Each row of a before or after table is a point. The points were changed in one or more steps. Then noise was added and the rows were shuffled. The steps act on how far a point lies along the listed directions, d1 being the first. Name the steps. A step turns or swaps two directions, mirrors them in a line or flattens them onto one, adds a multiple of one to another, or multiplies one. Angles are multiples of 10 degrees, from the lower direction toward the higher: turns from -170 to 170, lines from 10 to 170 but not 90. Use the fewest steps. Two steps may share a direction if one is a turn and the other turns, adds or multiplies; they go together, in the order done. Otherwise the lowest direction goes first.
In the rows, 128 means zero.

Directions:
(1): [139 140 179]
(2): [ 86 161 129]
(3): [159 168 112]
Before, 8 rows:
[[100 121 159]
 [ 90 124  87]
 [137 141 160]
 [111 159 114]
 [ 94 155 185]
 [133 100 134]
 [156  55 126]
 [179 108 119]]
After (8 x 3):
[[186 108 123]
 [137 137 166]
 [112 159 111]
 [ 86 149 185]
 [ 91 130  80]
 [159  53 124]
 [131  95 129]
 [100 115 153]]
Steps: turn d1 and d3 by -10 degrees

Directions:
(1): [ 94 166 112  98]
(2): [116 118  76 156]
(3): [171 169 116 139]
(4): [102 151 154 172]
Before, 14 rows:
[[158 102  63 164]
 [109 117 144 127]
 [101  80 129 135]
 [130 127 110 147]
 [159 143  44 128]
 [134 116 152 131]
 [122 151 114 146]
 [133  99 141 115]
 [114 106 113 144]
 [ 91 114 163 189]
 [169 120  63 122]
 [137 124 126 140]
 [123 132 166 107]
 [181  83 116 153]]
After:
[[105 152 118 149]
 [126 135 108 146]
 [119 114 151 140]
 [136 134 123 138]
 [201 120  97 138]
 [163 119  48 145]
 [ 97 138 178 231]
 [133  77 129 153]
 [140 136  29  92]
 [166 123  46  89]
 [154  99 136 114]
 [127 127 168 115]
 [143 125 150 138]
 [128 109 114 152]]
Steps: turn d1 and d3 by -40 degrees; multiply d4 by 1.6

Directions:
(1): [143 115  57 136 133 117]
(2): [138 142 116 121  76 177]
(3): [127 186 115  89 152 129]
Before (12 x 6):
[[122  79 175 133 138 119]
 [111 152 140  97 135 160]
 [139 113  65 152 152  98]
 [162 167 128  97 137 117]
 [118  70 184 152 156 101]
 [127 138 153 122 127 120]
 [113  59 185 173 148 100]
 [132 130  57 137 141 111]
 [ 72 109 175 150 145  88]
 [130  99  98 139 157  68]
 [137 134  76 124 151  96]
 [122 138 206 144 114 173]]
After, 12 rows:
[[140  73  75 180 131 102]
 [123  98 170 122 139 125]
 [162 166 127  96 138 116]
 [ 76 136 168 134 141 100]
 [110 165 139  90 145 158]
 [120 184 196 115 138 165]
 [137 106  83 144 134 101]
 [133  94  65 162 121 111]
 [119  93 176 136 152 114]
 [132  78 101 154 136  79]
 [128 152 150 113 132 124]
 [116  80 176 157 141 113]]
Steps: add -0.7 times d1 to d3; multiply d2 by 0.7

Directions:
(1): [131 134 166 102  80 105 118 177]
(2): [150  89 106  65 156 132 113 141]
(3): [129 184 157 104 176 106 118 121]
(4): [153 134  84 148 133  65 138 148]
Before:
[[149 127 153 139 126 120 117 143]
 [117 151 147 123 117 128 138 122]
 [110  68  96 168 117 137 154 132]
 [178 123 120 137 108 113 136 133]
 [143 101  70 129  83  71 125 173]
 [126 138 142 111 118  80 105 165]
 [ 77 192 184 113 178 171 128  95]
 [ 93 150 210 104 121 194 119  92]
 [148 133 112  98 147 114 127 152]
 [166  65  98  94  78  74 107 185]
 [156  97 102 108 129 129 122 120]
 [137 107 107 149  93 115 145 144]
 [111 180 212 101 158 167 136 116]
 [131 157 161 113 172 160  99 113]]
After (14 x 8):
[[119 151 198  72 168 182 130 116]
 [128 130 134  95 135 135 130 122]
 [143 120 128 159  45  54 122 182]
 [122 160 169 129 156 169 103 110]
 [152 119 147 127 134 123 114 142]
 [131 167 138 141 119 109 137 147]
 [113  71  91 169 120 126 154 135]
 [139 122  80 143  81  59 128 172]
 [104 113 188  74 131 206 113  95]
 [145 100  97 130 109 110 141 147]
 [125 139 145 107 122  83 103 163]
 [136 138 128 165  95 118 134 117]
 [ 85 158 168  80 192 190 119  96]
 [179 127 121 135 113 109 136 133]]
Steps: mirror d1 and d2 in the line at 10 degrees; turn d3 and d4 by -10 degrees

Directions:
(1): [ 74  94 130 170 103 116  93 141 151]
(2): [139 127  63 144 156 152 135 163 162]
(3): [107 167  73 114 106 110  96 106  96]
(4): [125 146 128 143 148 119 130  60 181]
(5): [178 105 115 182 105 143 121 101  99]
Before:
[[149 167  65 164 139 135 133 108 138]
 [ 85 139 130  62 109 120 126 184  72]
 [ 91 114  87 107 108 121 122 202  96]
 [125 163  97 103 160 143 149 121 178]
 [ 88 128 168 103 119 114 130 183 140]
 [133 154 112 165 107 114 115 107 101]
 [116 106  83 131 115 138 104 200  94]
 [157 168 162  73 193 134 180 143 187]
 [115 139  81 135 139 126 133 181 149]
 [122 130  96  93 103 132 104 167 113]
 [121  92 157 134 119 144 134 206 121]
 [ 80 134 131 115 134 129 123 156 155]
 [175 147  51 139 138 153 131 121 105]
 [172 124 123 114 129 153 161 155 116]]
After (14 x 9):
[[ 71 105 163 144 161 121 126 173 236]
 [121 154 152  76 141 123 151 176 133]
 [115  97 126 153  97 142 121 160 133]
 [105 140 137 180  94 107 104  85 130]
 [ 96 134 122  77  89 103 117 167  57]
 [144 163 100 163 120 122 127 108  99]
 [137 114 165 102 120 132 140 188  90]
 [ 90 136 169 118  92  92 115 135 106]
 [108 133 110  86  89 117  99 149  95]
 [ 89 147  80  71 116 131 122 197  81]
 [102 155 161  88 134 125 142 132 126]
 [115 123 135  99  87 112  94 155  44]
 [ 70 125 152 130 121 117 118 118 182]
 [ 97 102 113 178  85 121  84 103 111]]
Steps: turn d1 and d2 by -140 degrees; add -0.3 times d4 to d3

Directions:
(1): [154 123 165 129 119 143 113 107 162  48 103 139]
(2): [141  98 195 140  93 146 131 126  75 156 117 145]
(3): [141  62 118 136 162 101 163 176 121 103 132 153]
(4): [136 109  82 115  80 132 129 144 125 132  52 113]
(5): [122  84 134  80 136 178 101 137 176 160 140 140]
(6): [101 176 141  92 114 128 160 161 134 124 114 193]
Before, 8 rows:
[[ 91 171 107  98 114 157 122 118 140 149 117 119]
 [108 106 153 107 129 127 143 141 116 160 158 149]
 [150 115 150 161 135 120 119 123 127  97 138 104]
 [115 163  81 104 113 131 121 110 120 177 129 101]
 [111 160  84 104 143 130 131 135 151 159 140 112]
 [148 125 150 144 154 111 125 118 110 122 134 107]
 [ 93 139 135 102 149 149 119 125 137 189 194 123]
 [135  93 120 139 133 138 113 105 130 117 127 102]]
After (8 x 12):
[[166  84 149 114 137 136 137 145 171  43  94 150]
 [186  74 194 125 119 140 125 110 153   9  91 160]
 [147  67 133  95  81 163 119 140 156  96  64 130]
 [117 133 131  94  87 149 114 114 156 115  95 128]
 [133  87 177 116 132 152 146 144 129  72 111 166]
 [115 137  89 153 134 108 126 140  95 195 156  81]
 [125 102 112 139 145 134 119 106 120 147 150 101]
 [134 139 108 133 137 110 126 122 103 164 113  88]]
Steps: turn d1 and d4 by -150 degrees; multiply d1 by 2.5; mirror d2 and d3 in the line at 150 degrees

Directions:
(1): [119 143  69  98 126  80 114 146 131  94  93 140 183 126]
(2): [153 129 161 110 154  95 212 143 155 101 108 123 116 115]
(3): [ 84  71 148 127  92 162 139 103 151 102  80 111 152 135]
(4): [125 145 141  77 159 165 147 139  90 175 113 100 172 155]
Before:
[[103 121 174  89 149 220 115 113  86 204 122 102 156 166]
 [129 120 115 136 111 100 150 151 174  67 102 139  96 109]
 [115 159  41 125 108  77  86 153 138 102 115 152 147 114]
 [102  98 115 145 105  90 105 116 161  90 108 150 168 136]
 [103 124  82 102 113  56 150 142 180  77  64 145 171 131]
 [121 114 113 135 105  87 124 132 112  95  93 128 148 119]
 [119  55 120 170  88 136 129 111 169  80  92 141 142 114]
 [130 133 177 112 141 212 102 117  78 214 130 109 145 165]
 [159 167 135 139 115 156 129 137 135 146 159 132 132 111]]
After:
[[116 126 112 105 123 110 156 157 159  83  85 131 128 123]
 [120 112 111 134 104  92 124 133 112  99  93 126 152 116]
 [138 122 180 154 128 198  91 106  98 196 153 125 101 150]
 [117 160  43 123 111  74  89 154 135 107 112 153 149 115]
 [ 99 104 113 136 110  96 103 118 150 102 104 146 183 143]
 [110  69 109 142  97 150 123 116 146 105  82 125 174 130]
 [110 109 179 137 130 202 102 102 113 184 152 122 101 147]
 [ 99 121  83 114 103  60 146 135 185  75  62 148 166 129]
 [158 167 139 134 117 154 131 137 133 146 159 131 136 112]]
Steps: flatten d1 and d4 onto the line at 160 degrees; turn d2 and d3 by 10 degrees

Directions:
(1): [139 117  65 181 130  75 153 125 175 114 119 110 102 139  82 122 144 151]
(2): [133  78 137 148 155 111  74 165 134 122 120 139 166 178 141 152  87 174]
(3): [113 141 120 144 108 105  74 138 139  96 187  64 136  92 137 139 103  90]
(4): [164 104 155 123 132  87 156  87 123 122  94  88  85 139 187 153  97 110]
(5): [ 84 141 139 109  68  97 181 165 163 136 147 159 127 135 141 145  79 137]
(6): [134 118 144  94 131 109 153 110 110 163 130  81 177 160  54 120  98 103]
Before, 11 rows:
[[127 146 150  95  95 136 167  94 105 132 100 104 120 110 126 126 118  77]
 [187 123 124 109 137  94 172  68 120 138  75  91  89 152 115 112 129 104]
 [104 115 131 111 125 166 140 165 135 156 118 215 138 146 163 114 133 163]
 [150 121 154  73 109 117 203  95 147 160 109 116 159 153  68 124  97  93]
 [128 122 113 160 174 182  79 142  98 136  96 196 127 160 108 106 171 163]
 [129 122 120 129 155 196  84 134 113 135 116 167 149 137  86 112 194 169]
 [162 123 154 126 138 119 116 105  98 128 115 102 138 156 125 131 105 103]
 [115 160 148  92 102 167 168 105  94 155 131 150 115 120 122 129 156 121]
 [138 134 100 138 117  92 135 124 149 126 130  92 123 116 108 104 145 118]
 [101 115 136 129 165 211  51 174 110 121 119 228 175 138 114 130 186 166]
 [148 120 151 118 143 114 149  74 108 142 104  80 114 147 106 124 113  95]]
After (11 x 18):
[[179  88 148 106 181 150 109  75  85 155  86  83 156 174  64 122 157 133]
 [156  62 164 100 194 135  99 106  86 159  85 114 209 207  38 138 122 121]
 [105  96 141  91 122 131 170 157 135 180 115 178 173 179 111 116  92 152]
 [160 154  99 139 138 160 118 103 128 105  91 165  58 100 173  99 191 133]
 [139 137 134 153 146 152 102  98 121 108 106 138  67 108 180 127 158 123]
 [151 125 157 107  95 122 186 103 167 110  92 165  73 117 213 155 108 119]
 [160 129 132 162 146 140  83 122 115  98 114 142 106 135 170 130 138 126]
 [138 143 109 136 118 101 141 117 142 122 130 101 107  98 129 106 155 111]
 [120 144 171  83 107 164 156 109  84 157 124 154 124 132 148 142 132 126]
 [168  98 124 141 194 148 104  94  74 160  76 120 151 195  49 101 148 131]
 [114 152 152 112  95 161 129 124 110 110 102 148 105  93 184 133 129 102]]
Steps: turn d1 and d2 by -30 degrees; turn d4 and d6 by -110 degrees; multiply d5 by 1.6

Directions:
(1): [119 101 130 109 120 143 119 147 154 123  95  92  75  99 114  46 100 120
 152 171]
(2): [125 166 187 131 126  98 137 151 148 155 173 153 125 187 140  64 126 158
 122 125]
(3): [141 127 136 105 132  54 109 128 135 141 102  85 110 107 128 125 143 135
 151  39]
Before (8 x 20):
[[146 180 184 110 118  62 132 155 165 158 142 117 113 167 137  46 133 152
  142  65]
 [110 125  86 149 131 219 151 117 102 102 125 159 139 120 104 148 103 101
  111 236]
 [135 151 150 129 126  83 143 121 123 143 175 152 166 170 135 158 130 153
  109  55]
 [127 114  95 143 125 161 146 103 113 121 140 164 177 141 141 193 145 119
  103 147]
 [130 151 152 144 113 113 130 132 143 140 176 132 108 180 132 100 129 147
  122 118]
 [140 128  84 143 137 165 128 110  96 121 147 147 162 137 133 180 145 110
  124 153]
 [115 132 108 144 113 129 140 138 133 129 135 132 154 139 133 135 137 126
  117 155]
 [121  94  91 149 132 168 141 115 123 104 111 109 144  94 116 152 117 121
  132 167]]
After, 8 rows:
[[131 109  93 149 135 130 138 109 113 111 118 108 164 100 120 192 132 128
  129 108]
 [130 148 149 145 109 119 133 132 145 138 171 129 103 176 131  95 125 146
  124 126]
 [114 119 145 130 115 174 151 144 144 123 165 152 118 158 119  63  83 137
  114 192]
 [123 110  93 142 122 180 150 107 117 117 141 165 172 137 135 179 137 116
  106 170]
 [136 164 181 108 111  98 137 162 174 152 137 115  96 162 132   7 114 146
  144 120]
 [133 158  92 152 145 126 145  96  78 122 137 157 188 138 119 248 154 117
  104  91]
 [118 134 110 143 116 117 140 134 131 130 136 131 160 138 133 145 142 127
  119 143]
 [139 125  84 142 138 171 129 113  97 118 148 151 158 137 130 174 142 108
  124 162]]
Steps: mirror d1 and d3 in the line at 50 degrees

Directions:
(1): [ 95 169 144  72 119 138 120 115 122 108 170 110 118 140 127 143 143 170
 167  70 139 137 150 202]
(2): [139 114 151 115 125 159  64 127  96 105 165 138  85  67 122 139  84 163
  74 146  96 111 114 132]
Before, 13 rows:
[[115 124 111 135 129 115 156 133 142 151 101 126 165 155 134 108 130 123
  126 119 125 138 120 100]
 [120 145 152 105 110 129  95 120 102 101 163 123  77 116 133 131 123 140
  115 100 101 128 128 168]
 [102 170 170  54 121 173  54 115  97  94 210 100  86  73 127 143 127 189
  141  73 119 128 140 227]
 [143 110 125 153 153 106 180 127 150 149  97 134 152 141 128 103 130  85
  139 150 134 136 126  71]
 [129 152 186  60 121 199  27 111  85  79 205 125  53  34 138 163  91 224
   84 100 112 117 118 206]
 [101 164 131 105 124 144 162 140 129 101 126 109 124 173 140 151 176 148
  167  87 150 134 126 156]
 [107 107 172  81 118 159  70 119  91  93 187 130  71  69 113 139  96 197
   92 125 118  99 108 175]
 [127 116  97 193 132 110 148 133 152 162  88  99 144 159 126 117 136  89
  101 160 138 129 113  94]
 [120 157 137 134 129 148 140 139 118 120 128 138 139 134 145 115 121 140
  145 103 142 120 138 144]
 [126 106 112 163 135 115 172 126 134 140  91 134 159 144 119 126 124 111
  154 150 145 117 127 108]
 [132 106 121 173 126 124 162 152 126 142  76 132 146 147 143 130 135  89
  128 151 126 133 109  72]
 [155  97 130 150 122 131  86 144 103 132 128 128 100  85 121 108 106 112
   92 174 110 114 112 111]
 [131 113 139 166 136 127 109 117 110 142 114 122 129 117 131 139 120 101
  104 165 107 115 122 112]]
After, 13 rows:
[[102 139 134 113 126 130 152 115 122 117 141 117 140 141 119 141 128 154
  174 103 144 120 142 178]
 [ 96 156 138 106 114 133 160 134 126 120 118 111 139 165 142 147 165 134
  183  76 141 147 137 158]
 [105 159 146  87 138 119 166 111 139 123 152 112 133 149 128 120 144 140
  178  82 146 147 149 160]
 [ 86 166 117 126 120 118 140 113 144 138 138  75 135 175 122 138 156 140
  149  89 153 142 139 183]
 [148 105 132 168 125 112 117 132 117 123 110 139  96 115 134 114 113  94
   84 157  96 123 104  92]
 [204  58 119 224 149 140 116 144 138 154  55 160 125  73 149 112 100  76
   41 228 117 113  74   7]
 [138 118 101 152 119  96 158 141 142 157  96 113 148 157 127  99 156  81
  158 146 149 132 129 114]
 [153  52 124 186 137 110 144 140 127 143  79 146 124 107 124 104 114  92
   78 204 128 101  86  47]
 [124 135 149 114 123 175  93 144  94  85 148 126  76  99 138 157 123 167
   93 125 111 109 101 132]
 [184  69 132 190 143 153  65 144 109 141 112 144 105  45 134 109  89  92
   45 210  89 104  86  54]
 [132 145 138 143 127 152 116 141 110 115 133 145 129 110 144 115 101 141
  119 119 131 111 130 127]
 [110 138 134 151 138 111 141 114 129 147 105 111 152 160 137 136 149  94
  154 128 131 128 136 139]
 [ 95 148 129  95 120 132 126 122 128 130 139 116 145 143 129 119 128 163
  134  89 124 137 130 148]]
Steps: turn d1 and d2 by 110 degrees

Directions:
(1): [ 64 144 134 172 114 156  65 115 124 110  98 140 142 142 125 121  99 116
 122 113 208 173  91 188 155 138 147 112 122 103 131 147]
(2): [113  88 111 105 164 143 181 118 146  97 101 112 136 140 139  85  75 146
 165  99 130 142 141 126 157  42 122 100  89 155 137 169]
(3): [129 122 166 184  91 103 156  74 132 139 126  84 153 166 156  86 180 141
 163 165 148 112 119  80 146 122 156  92 162 101 123 147]
(4): [134 119 134 178 174 104 163 121 124 136 129 191 138 197 109 147 136 164
 102 101 136  81  98 139 181 144 109 135 121 159 178  98]
(5): [126 100  81 135  85  53 150 170 156  93  92 160 135 119 128 108 155 120
 166  94 107 116  80 159  91 144 114 110 110  77 121 125]
Before, 12 rows:
[[111 126 136 157 131 161 127  92 134 137 123 114 142 142 127 105 137 136
  136 141 146 148 125 123 124 128 144 119 134 128 146 134]
 [114 110 131 127 116 117 155 134 136 129 108  83 136 142 147 109 155 128
  153 136 124 127 150 106 145 104 144 114 134 133 127 163]
 [166 121 124  73 156 155 138 141 116 131 162 105 126 112 119 139 122 130
  118 130  84 103 179 111 112 104 102 145 106 167 130 128]
 [120 129 140 157 138 127 152  84 154 134 129 123 144 171 130 115 130 142
  138 138 168 117 117 121 166  97 142 119 136 146 160 144]
 [121 136 143  73 107 148 127 113 129 130 132  73 120  78 144 100 112  92
  155 155 114 161 185 101  98  77 130 113 139 133  92 145]
 [155 104 107 116 100  71 166 136 168 122 106 120 138 122 130 112 170 131
  170 105  79 107 118 103  92 131 123 105 113 111 103 116]
 [175 185 132 142  61  77  76 159 107 184 175 130 111  80 116 166 208  83
  114 166  70  93 126  94  77 249 135 163 174  81  95  67]
 [128 166 149 150  50  93  67 125 117 155 124 126 153  90 124 157 185  89
  119 152 148 139 117 142  78 225 143 146 154  73  99 103]
 [129 145  90  66 173 190  90 160 109 106 131 163 120  81 112 175  43 119
   84  83 140 165 150 190 122 104  97 153  85 176 130 136]
 [135 118 136 135 179 132 153 124 125 141 154 121 124 138 121 129 121 134
  135 103 141 131 121 118 142 100  99 125 132 154 161 125]
 [141 106 107  91  83 102 144 132 147 127 120  89 120 114 149  88 150 124
  161 162  86 130 145 110  92  98 122 125 129  88 106 139]
 [116 109  92 110 152 116 135 165 135 128 112 166 119 134 110 133 113 151
  111  55 101 115 136 151 140 109 104 145  90 173 134 113]]
After:
[[101 143 131 119 143 184  64 131 106 121 131 138 134 127 103 147  88 122
   93 107 168 142 134 180 134 133 122 139 102 145 138 132]
 [134 123  95  84 103 113 105 160 138 129 126 142 106 113 124 129 135 116
  121 140  91 130 133 154  95 137 104 158 124 100 120 109]
 [116 161 143  94 112 141  91 134 114 141 143 125 118  92 119 145 123  93
  114 139 128 149 161 137 105 135 119 140 147 133 110 105]
 [134 112  90 112 117  91 129 160 161 117 104 147 132 111 111 138 139 123
  140  78  96 125 103 146  89 140 114 120  98 118 113 105]
 [131 121 113  97 142 122 151 172 128 133 121 120 117 128 126 149 145 126
  119 117  96 114 157 126 133 126 123 146 123 156 140 131]
 [140 125 125 127 146 153 155 110 133 145 142 122 127 128 121 114 141 139
  128 143 100 130 147 101 109 128 130 134 131 143 144 117]
 [154 120 123 108 162 118 172 118 160 141 145 136 126 144 119 136 128 144
  125 130 115  98 139 112 145  90 117 147 125 166 164 129]
 [121 113 131 130 178 138 139 125 122 136 148 122 126 136 119 131 112 130
  133  96 155 140 111 137 145 104 104 126 131 153 163 125]
 [152 142 140 105  56  92 107 128 127 150 124  92 149  69 141 132 174  91
  149 163 111 136 150 105  58 182 144 137 145  87  85 122]
 [ 75 114 119 178 118 118 116 114 133 119  91 144 142 168 131  99 125 151
  129  66 160 133 106 158 174 111 127 113 113 137 135 139]
 [ 86 152 155 198 110 164  84  69 106 116 105 108 169 162 150 115 116 132
  123 133 236 166 100 160 173 118 150  91 142 114 126 171]
 [126 174 104  96  63 124  46 174 121 140 140 110  98  36 119 141 129  64
  134 134 103 163 136 142  73 187 142 145 132  86  78 117]]
Steps: add 0.3 times d5 to d1; turn d1 and d3 by 110 degrees; flatten d2 and d4 onto the line at 50 degrees

Directions:
(1): [121 156 157  39 145  97 157 115  97 112 160 157 122 176  89 118 114 130
 105 163 114 125 123 122 141 145 107 121 109 141 104  76  95 181 117 135
 120 171 130 161 122 191  44 107 133 114 106 134]
(2): [161 139 156 150 114 194 114 168 150 139 146 126 135 137  77 134 145 190
 100 144 146 137 156 147 112  99 122 167 146 181 101 124 197 143  99 122
 134 190  96 173  60 139 162 132 110 109 111 122]
(3): [132 190 186 121  91 116  74 108 149 128  85 112 169 138 104 133 109 129
 106 183 110 117 134  96 114 161 112  91  85 116 134 137 141  73  80 133
 205 123 140  82 117 122 123 132  90 118 145 172]
Before:
[[120 166 150  75 131  93 116 107 109 109 118 131 125 163 120 133 112  97
  131 153 113 123 114 109 123 150 128  95 100 101 122 113  92 119 121 122
  155 112 146 109 140 135  86 126 118 132 121 144]
 [125 163 154 131 123 100 100  94 135 129  85 125 152 127 135 134 109 119
  130 139 112 116 124 104 134 159 110 103 106  99 159 141 112  81 127 135
  168 115 142  77 139 113 123 140 127 128 157 155]
 [136  95  95 194 126 139 113 141 145 139 100  97 114  88 166 122 132 119
  148  81 135 140 111 131 124 108 150 143 147 103 156 173 146  90 140 121
  119  89 151  97 140  78 196 143 138 160 143 117]
 [136 171 183  99 108 134 106 140 134 120 130 130 136 163  99 133 132 154
   98 145 142 129 125 119 119 135 102 126 115 150 101 108 138 132  94 133
  157 172 119 141  98 160 112 113 101 109 126 130]
 [107 170 159  88 130  93 113  93 121 114 112 134 127 136 109 129  99 110
  119 171 103 129  97 106 134 155 104 105 105 106 144 134  88 122 102 153
  166 117 154 103 148 137  86 113 101 118 130 170]
 [163 148 173 138 107 173  95 137 140 143 129 125 141 145  84 128 139 158
  106 137 137 138 153 139 119 118 124 141 100 160 116 111 158 124  95 111
  160 170 103 131  71 134 127 129 115 112 124 133]
 [107  74  64 114 156 130 192 132 103 119 161 148  88 116 169 136 153 109
  160  73 138 132 115 159 149 102 149 141 158 118 134 113  91 167 175 116
   56 111 131 153 146 136 114 111 162 137 112  79]
 [148  92  96 189 126 176 122 149 152 147 145 138 109 108 125 148 141 148
  142 101 148 139 142 151 123  91 151 166 145 151 114 147 172 132 141 105
  108 134 109 148 108  95 181 136 131 142 116 109]
 [118 109 124 151 113 123 130 117 133 129 113 123 134 119 166 126 134 120
  146 110 128 134 126 110 123 137 144 124 128 100 156 155 117 104 136 134
  144  83 147 108 159 105 136 144 114 124 138 126]
 [121 156 130 101 126  99 118 110 111 116 121 128 140 140 122 119 109 122
  109 136 110 117 134 121 128 132 118 115 100 113 125 126 113 119 107 137
  148 126 136 112 147 141 110 129 116 137 125 155]
 [148 158 146 131 127 127 122 121 127 122 120 117 134 144 110 123 118 141
  120 164 104 138 122 120 126 151 120 119 108 140 116 127 139 131 100 122
  155 140 138 118 107 148 115 130 114 124 128 151]
 [119 149 141  94 133  89 123 108 120 138 128 134 137 152 119 125 119 100
  132 144 116 122 118  92 139 152 116 104 113 114 133 118  99 124 125 141
  132 112 164 123 147 132  83 121 131 132 141 139]]
After:
[[126 103  82 123 161  96 176 111  94 115 143 132  95 132 159 115 124 104
  157 111 107 139 100 132 147 142 135 118 130 116 128 123  86 167 154 121
   94 102 148 122 159 145  95 124 156 145 126 123]
 [119 104  79 104 158 106 168 127  90 116 157 142 104 130 145 114 125 119
  130  90 125 125 127 147 140 103 133 145 138 124 120 115 101 166 151 134
   80 128 123 147 156 148 116 129 151 143 106 117]
 [127 100 102 108 162 125 159 138 112 146 169 144 109 146 120 128 140 118
  137 106 136 135 122 124 147 114 126 148 156 147 117 111 117 174 156 135
   74 138 144 175 132 139  99 118 150 131 118 102]
 [146 165 162 173  83 140  60 114 173 142  85 117 160 117 111 154 112 132
  120 167 120 122 141 107 108 138 132 107  86 122 131 161 171  62  88 111
  200 113 131  79 109  86 169 142  85 135 141 163]
 [ 99  77  66  98 190 110 198 124  91 111 176 160  63 118 146 120 126 105
  153  85 132 149  84 158 155 105 129 162 170 123 133 119  64 208 180 143
   48 124 137 172 169 143  95 109 160 135 105 102]
 [135  94 119 167 120 159 143 143 133 131 141 127 120 117 149 130 148 147
  141  98 146 142 136 135 122 108 147 158 150 130 138 148 147 135 140 128
  119 116 129 147 132 116 155 145 120 119 126 103]
 [ 95 120 113  75 146  65 160 105  95 108 136 143 102 147 175 124 129  83
  142  92 133 126  88 116 149 150 117 106 126  99 129 109  52 151 160 138
  100 104 150 118 181 151  72 105 145 137 131 109]
 [169 222 233 137  54 220  54 157 185 141 103 110 189 155  35 156 144 217
   63 213 129 120 174 120  90 126 108 130  99 183 104 126 237  78  27 116
  227 206 103 127  10 139 164 126  53  81 119 160]
 [152 115 127 206 110 171  93 159 164 144  96  96 131  96 133 123 135 147
  129 104 138 138 128 134 111 104 142 150 142 123 147 176 187  82 114 117
  142 120 141 104 103  82 212 145 119 148 142 123]
 [124  94  89  87 167 120 176 137  89 111 175 151  80 154 139 130 137 112
  152  95 134 139 113 149 136 106 143 144 149 128 114 103  91 184 171 115
   66 128 127 170 142 141  98 125 157 140  97  95]
 [113  61  64 140 187 113 188 122 102 128 153 150  83 109 181 124 138 111
  169  49 138 135 112 155 156 110 134 158 175 115 149 125  85 168 208 129
   42 118 127 148 165 123 129 133 190 148 131  84]
 [114 106 111 108 143  80 133  87  98 127 119 135 113 129 165 117 122  69
  155  92 117 131 110 119 147 145 137  95  88  90 153 115  56 124 153 119
  123  84 146  79 176 120  79 125 155 143 144 124]]
Steps: multiply d3 by 2; turn d2 and d3 by 140 degrees
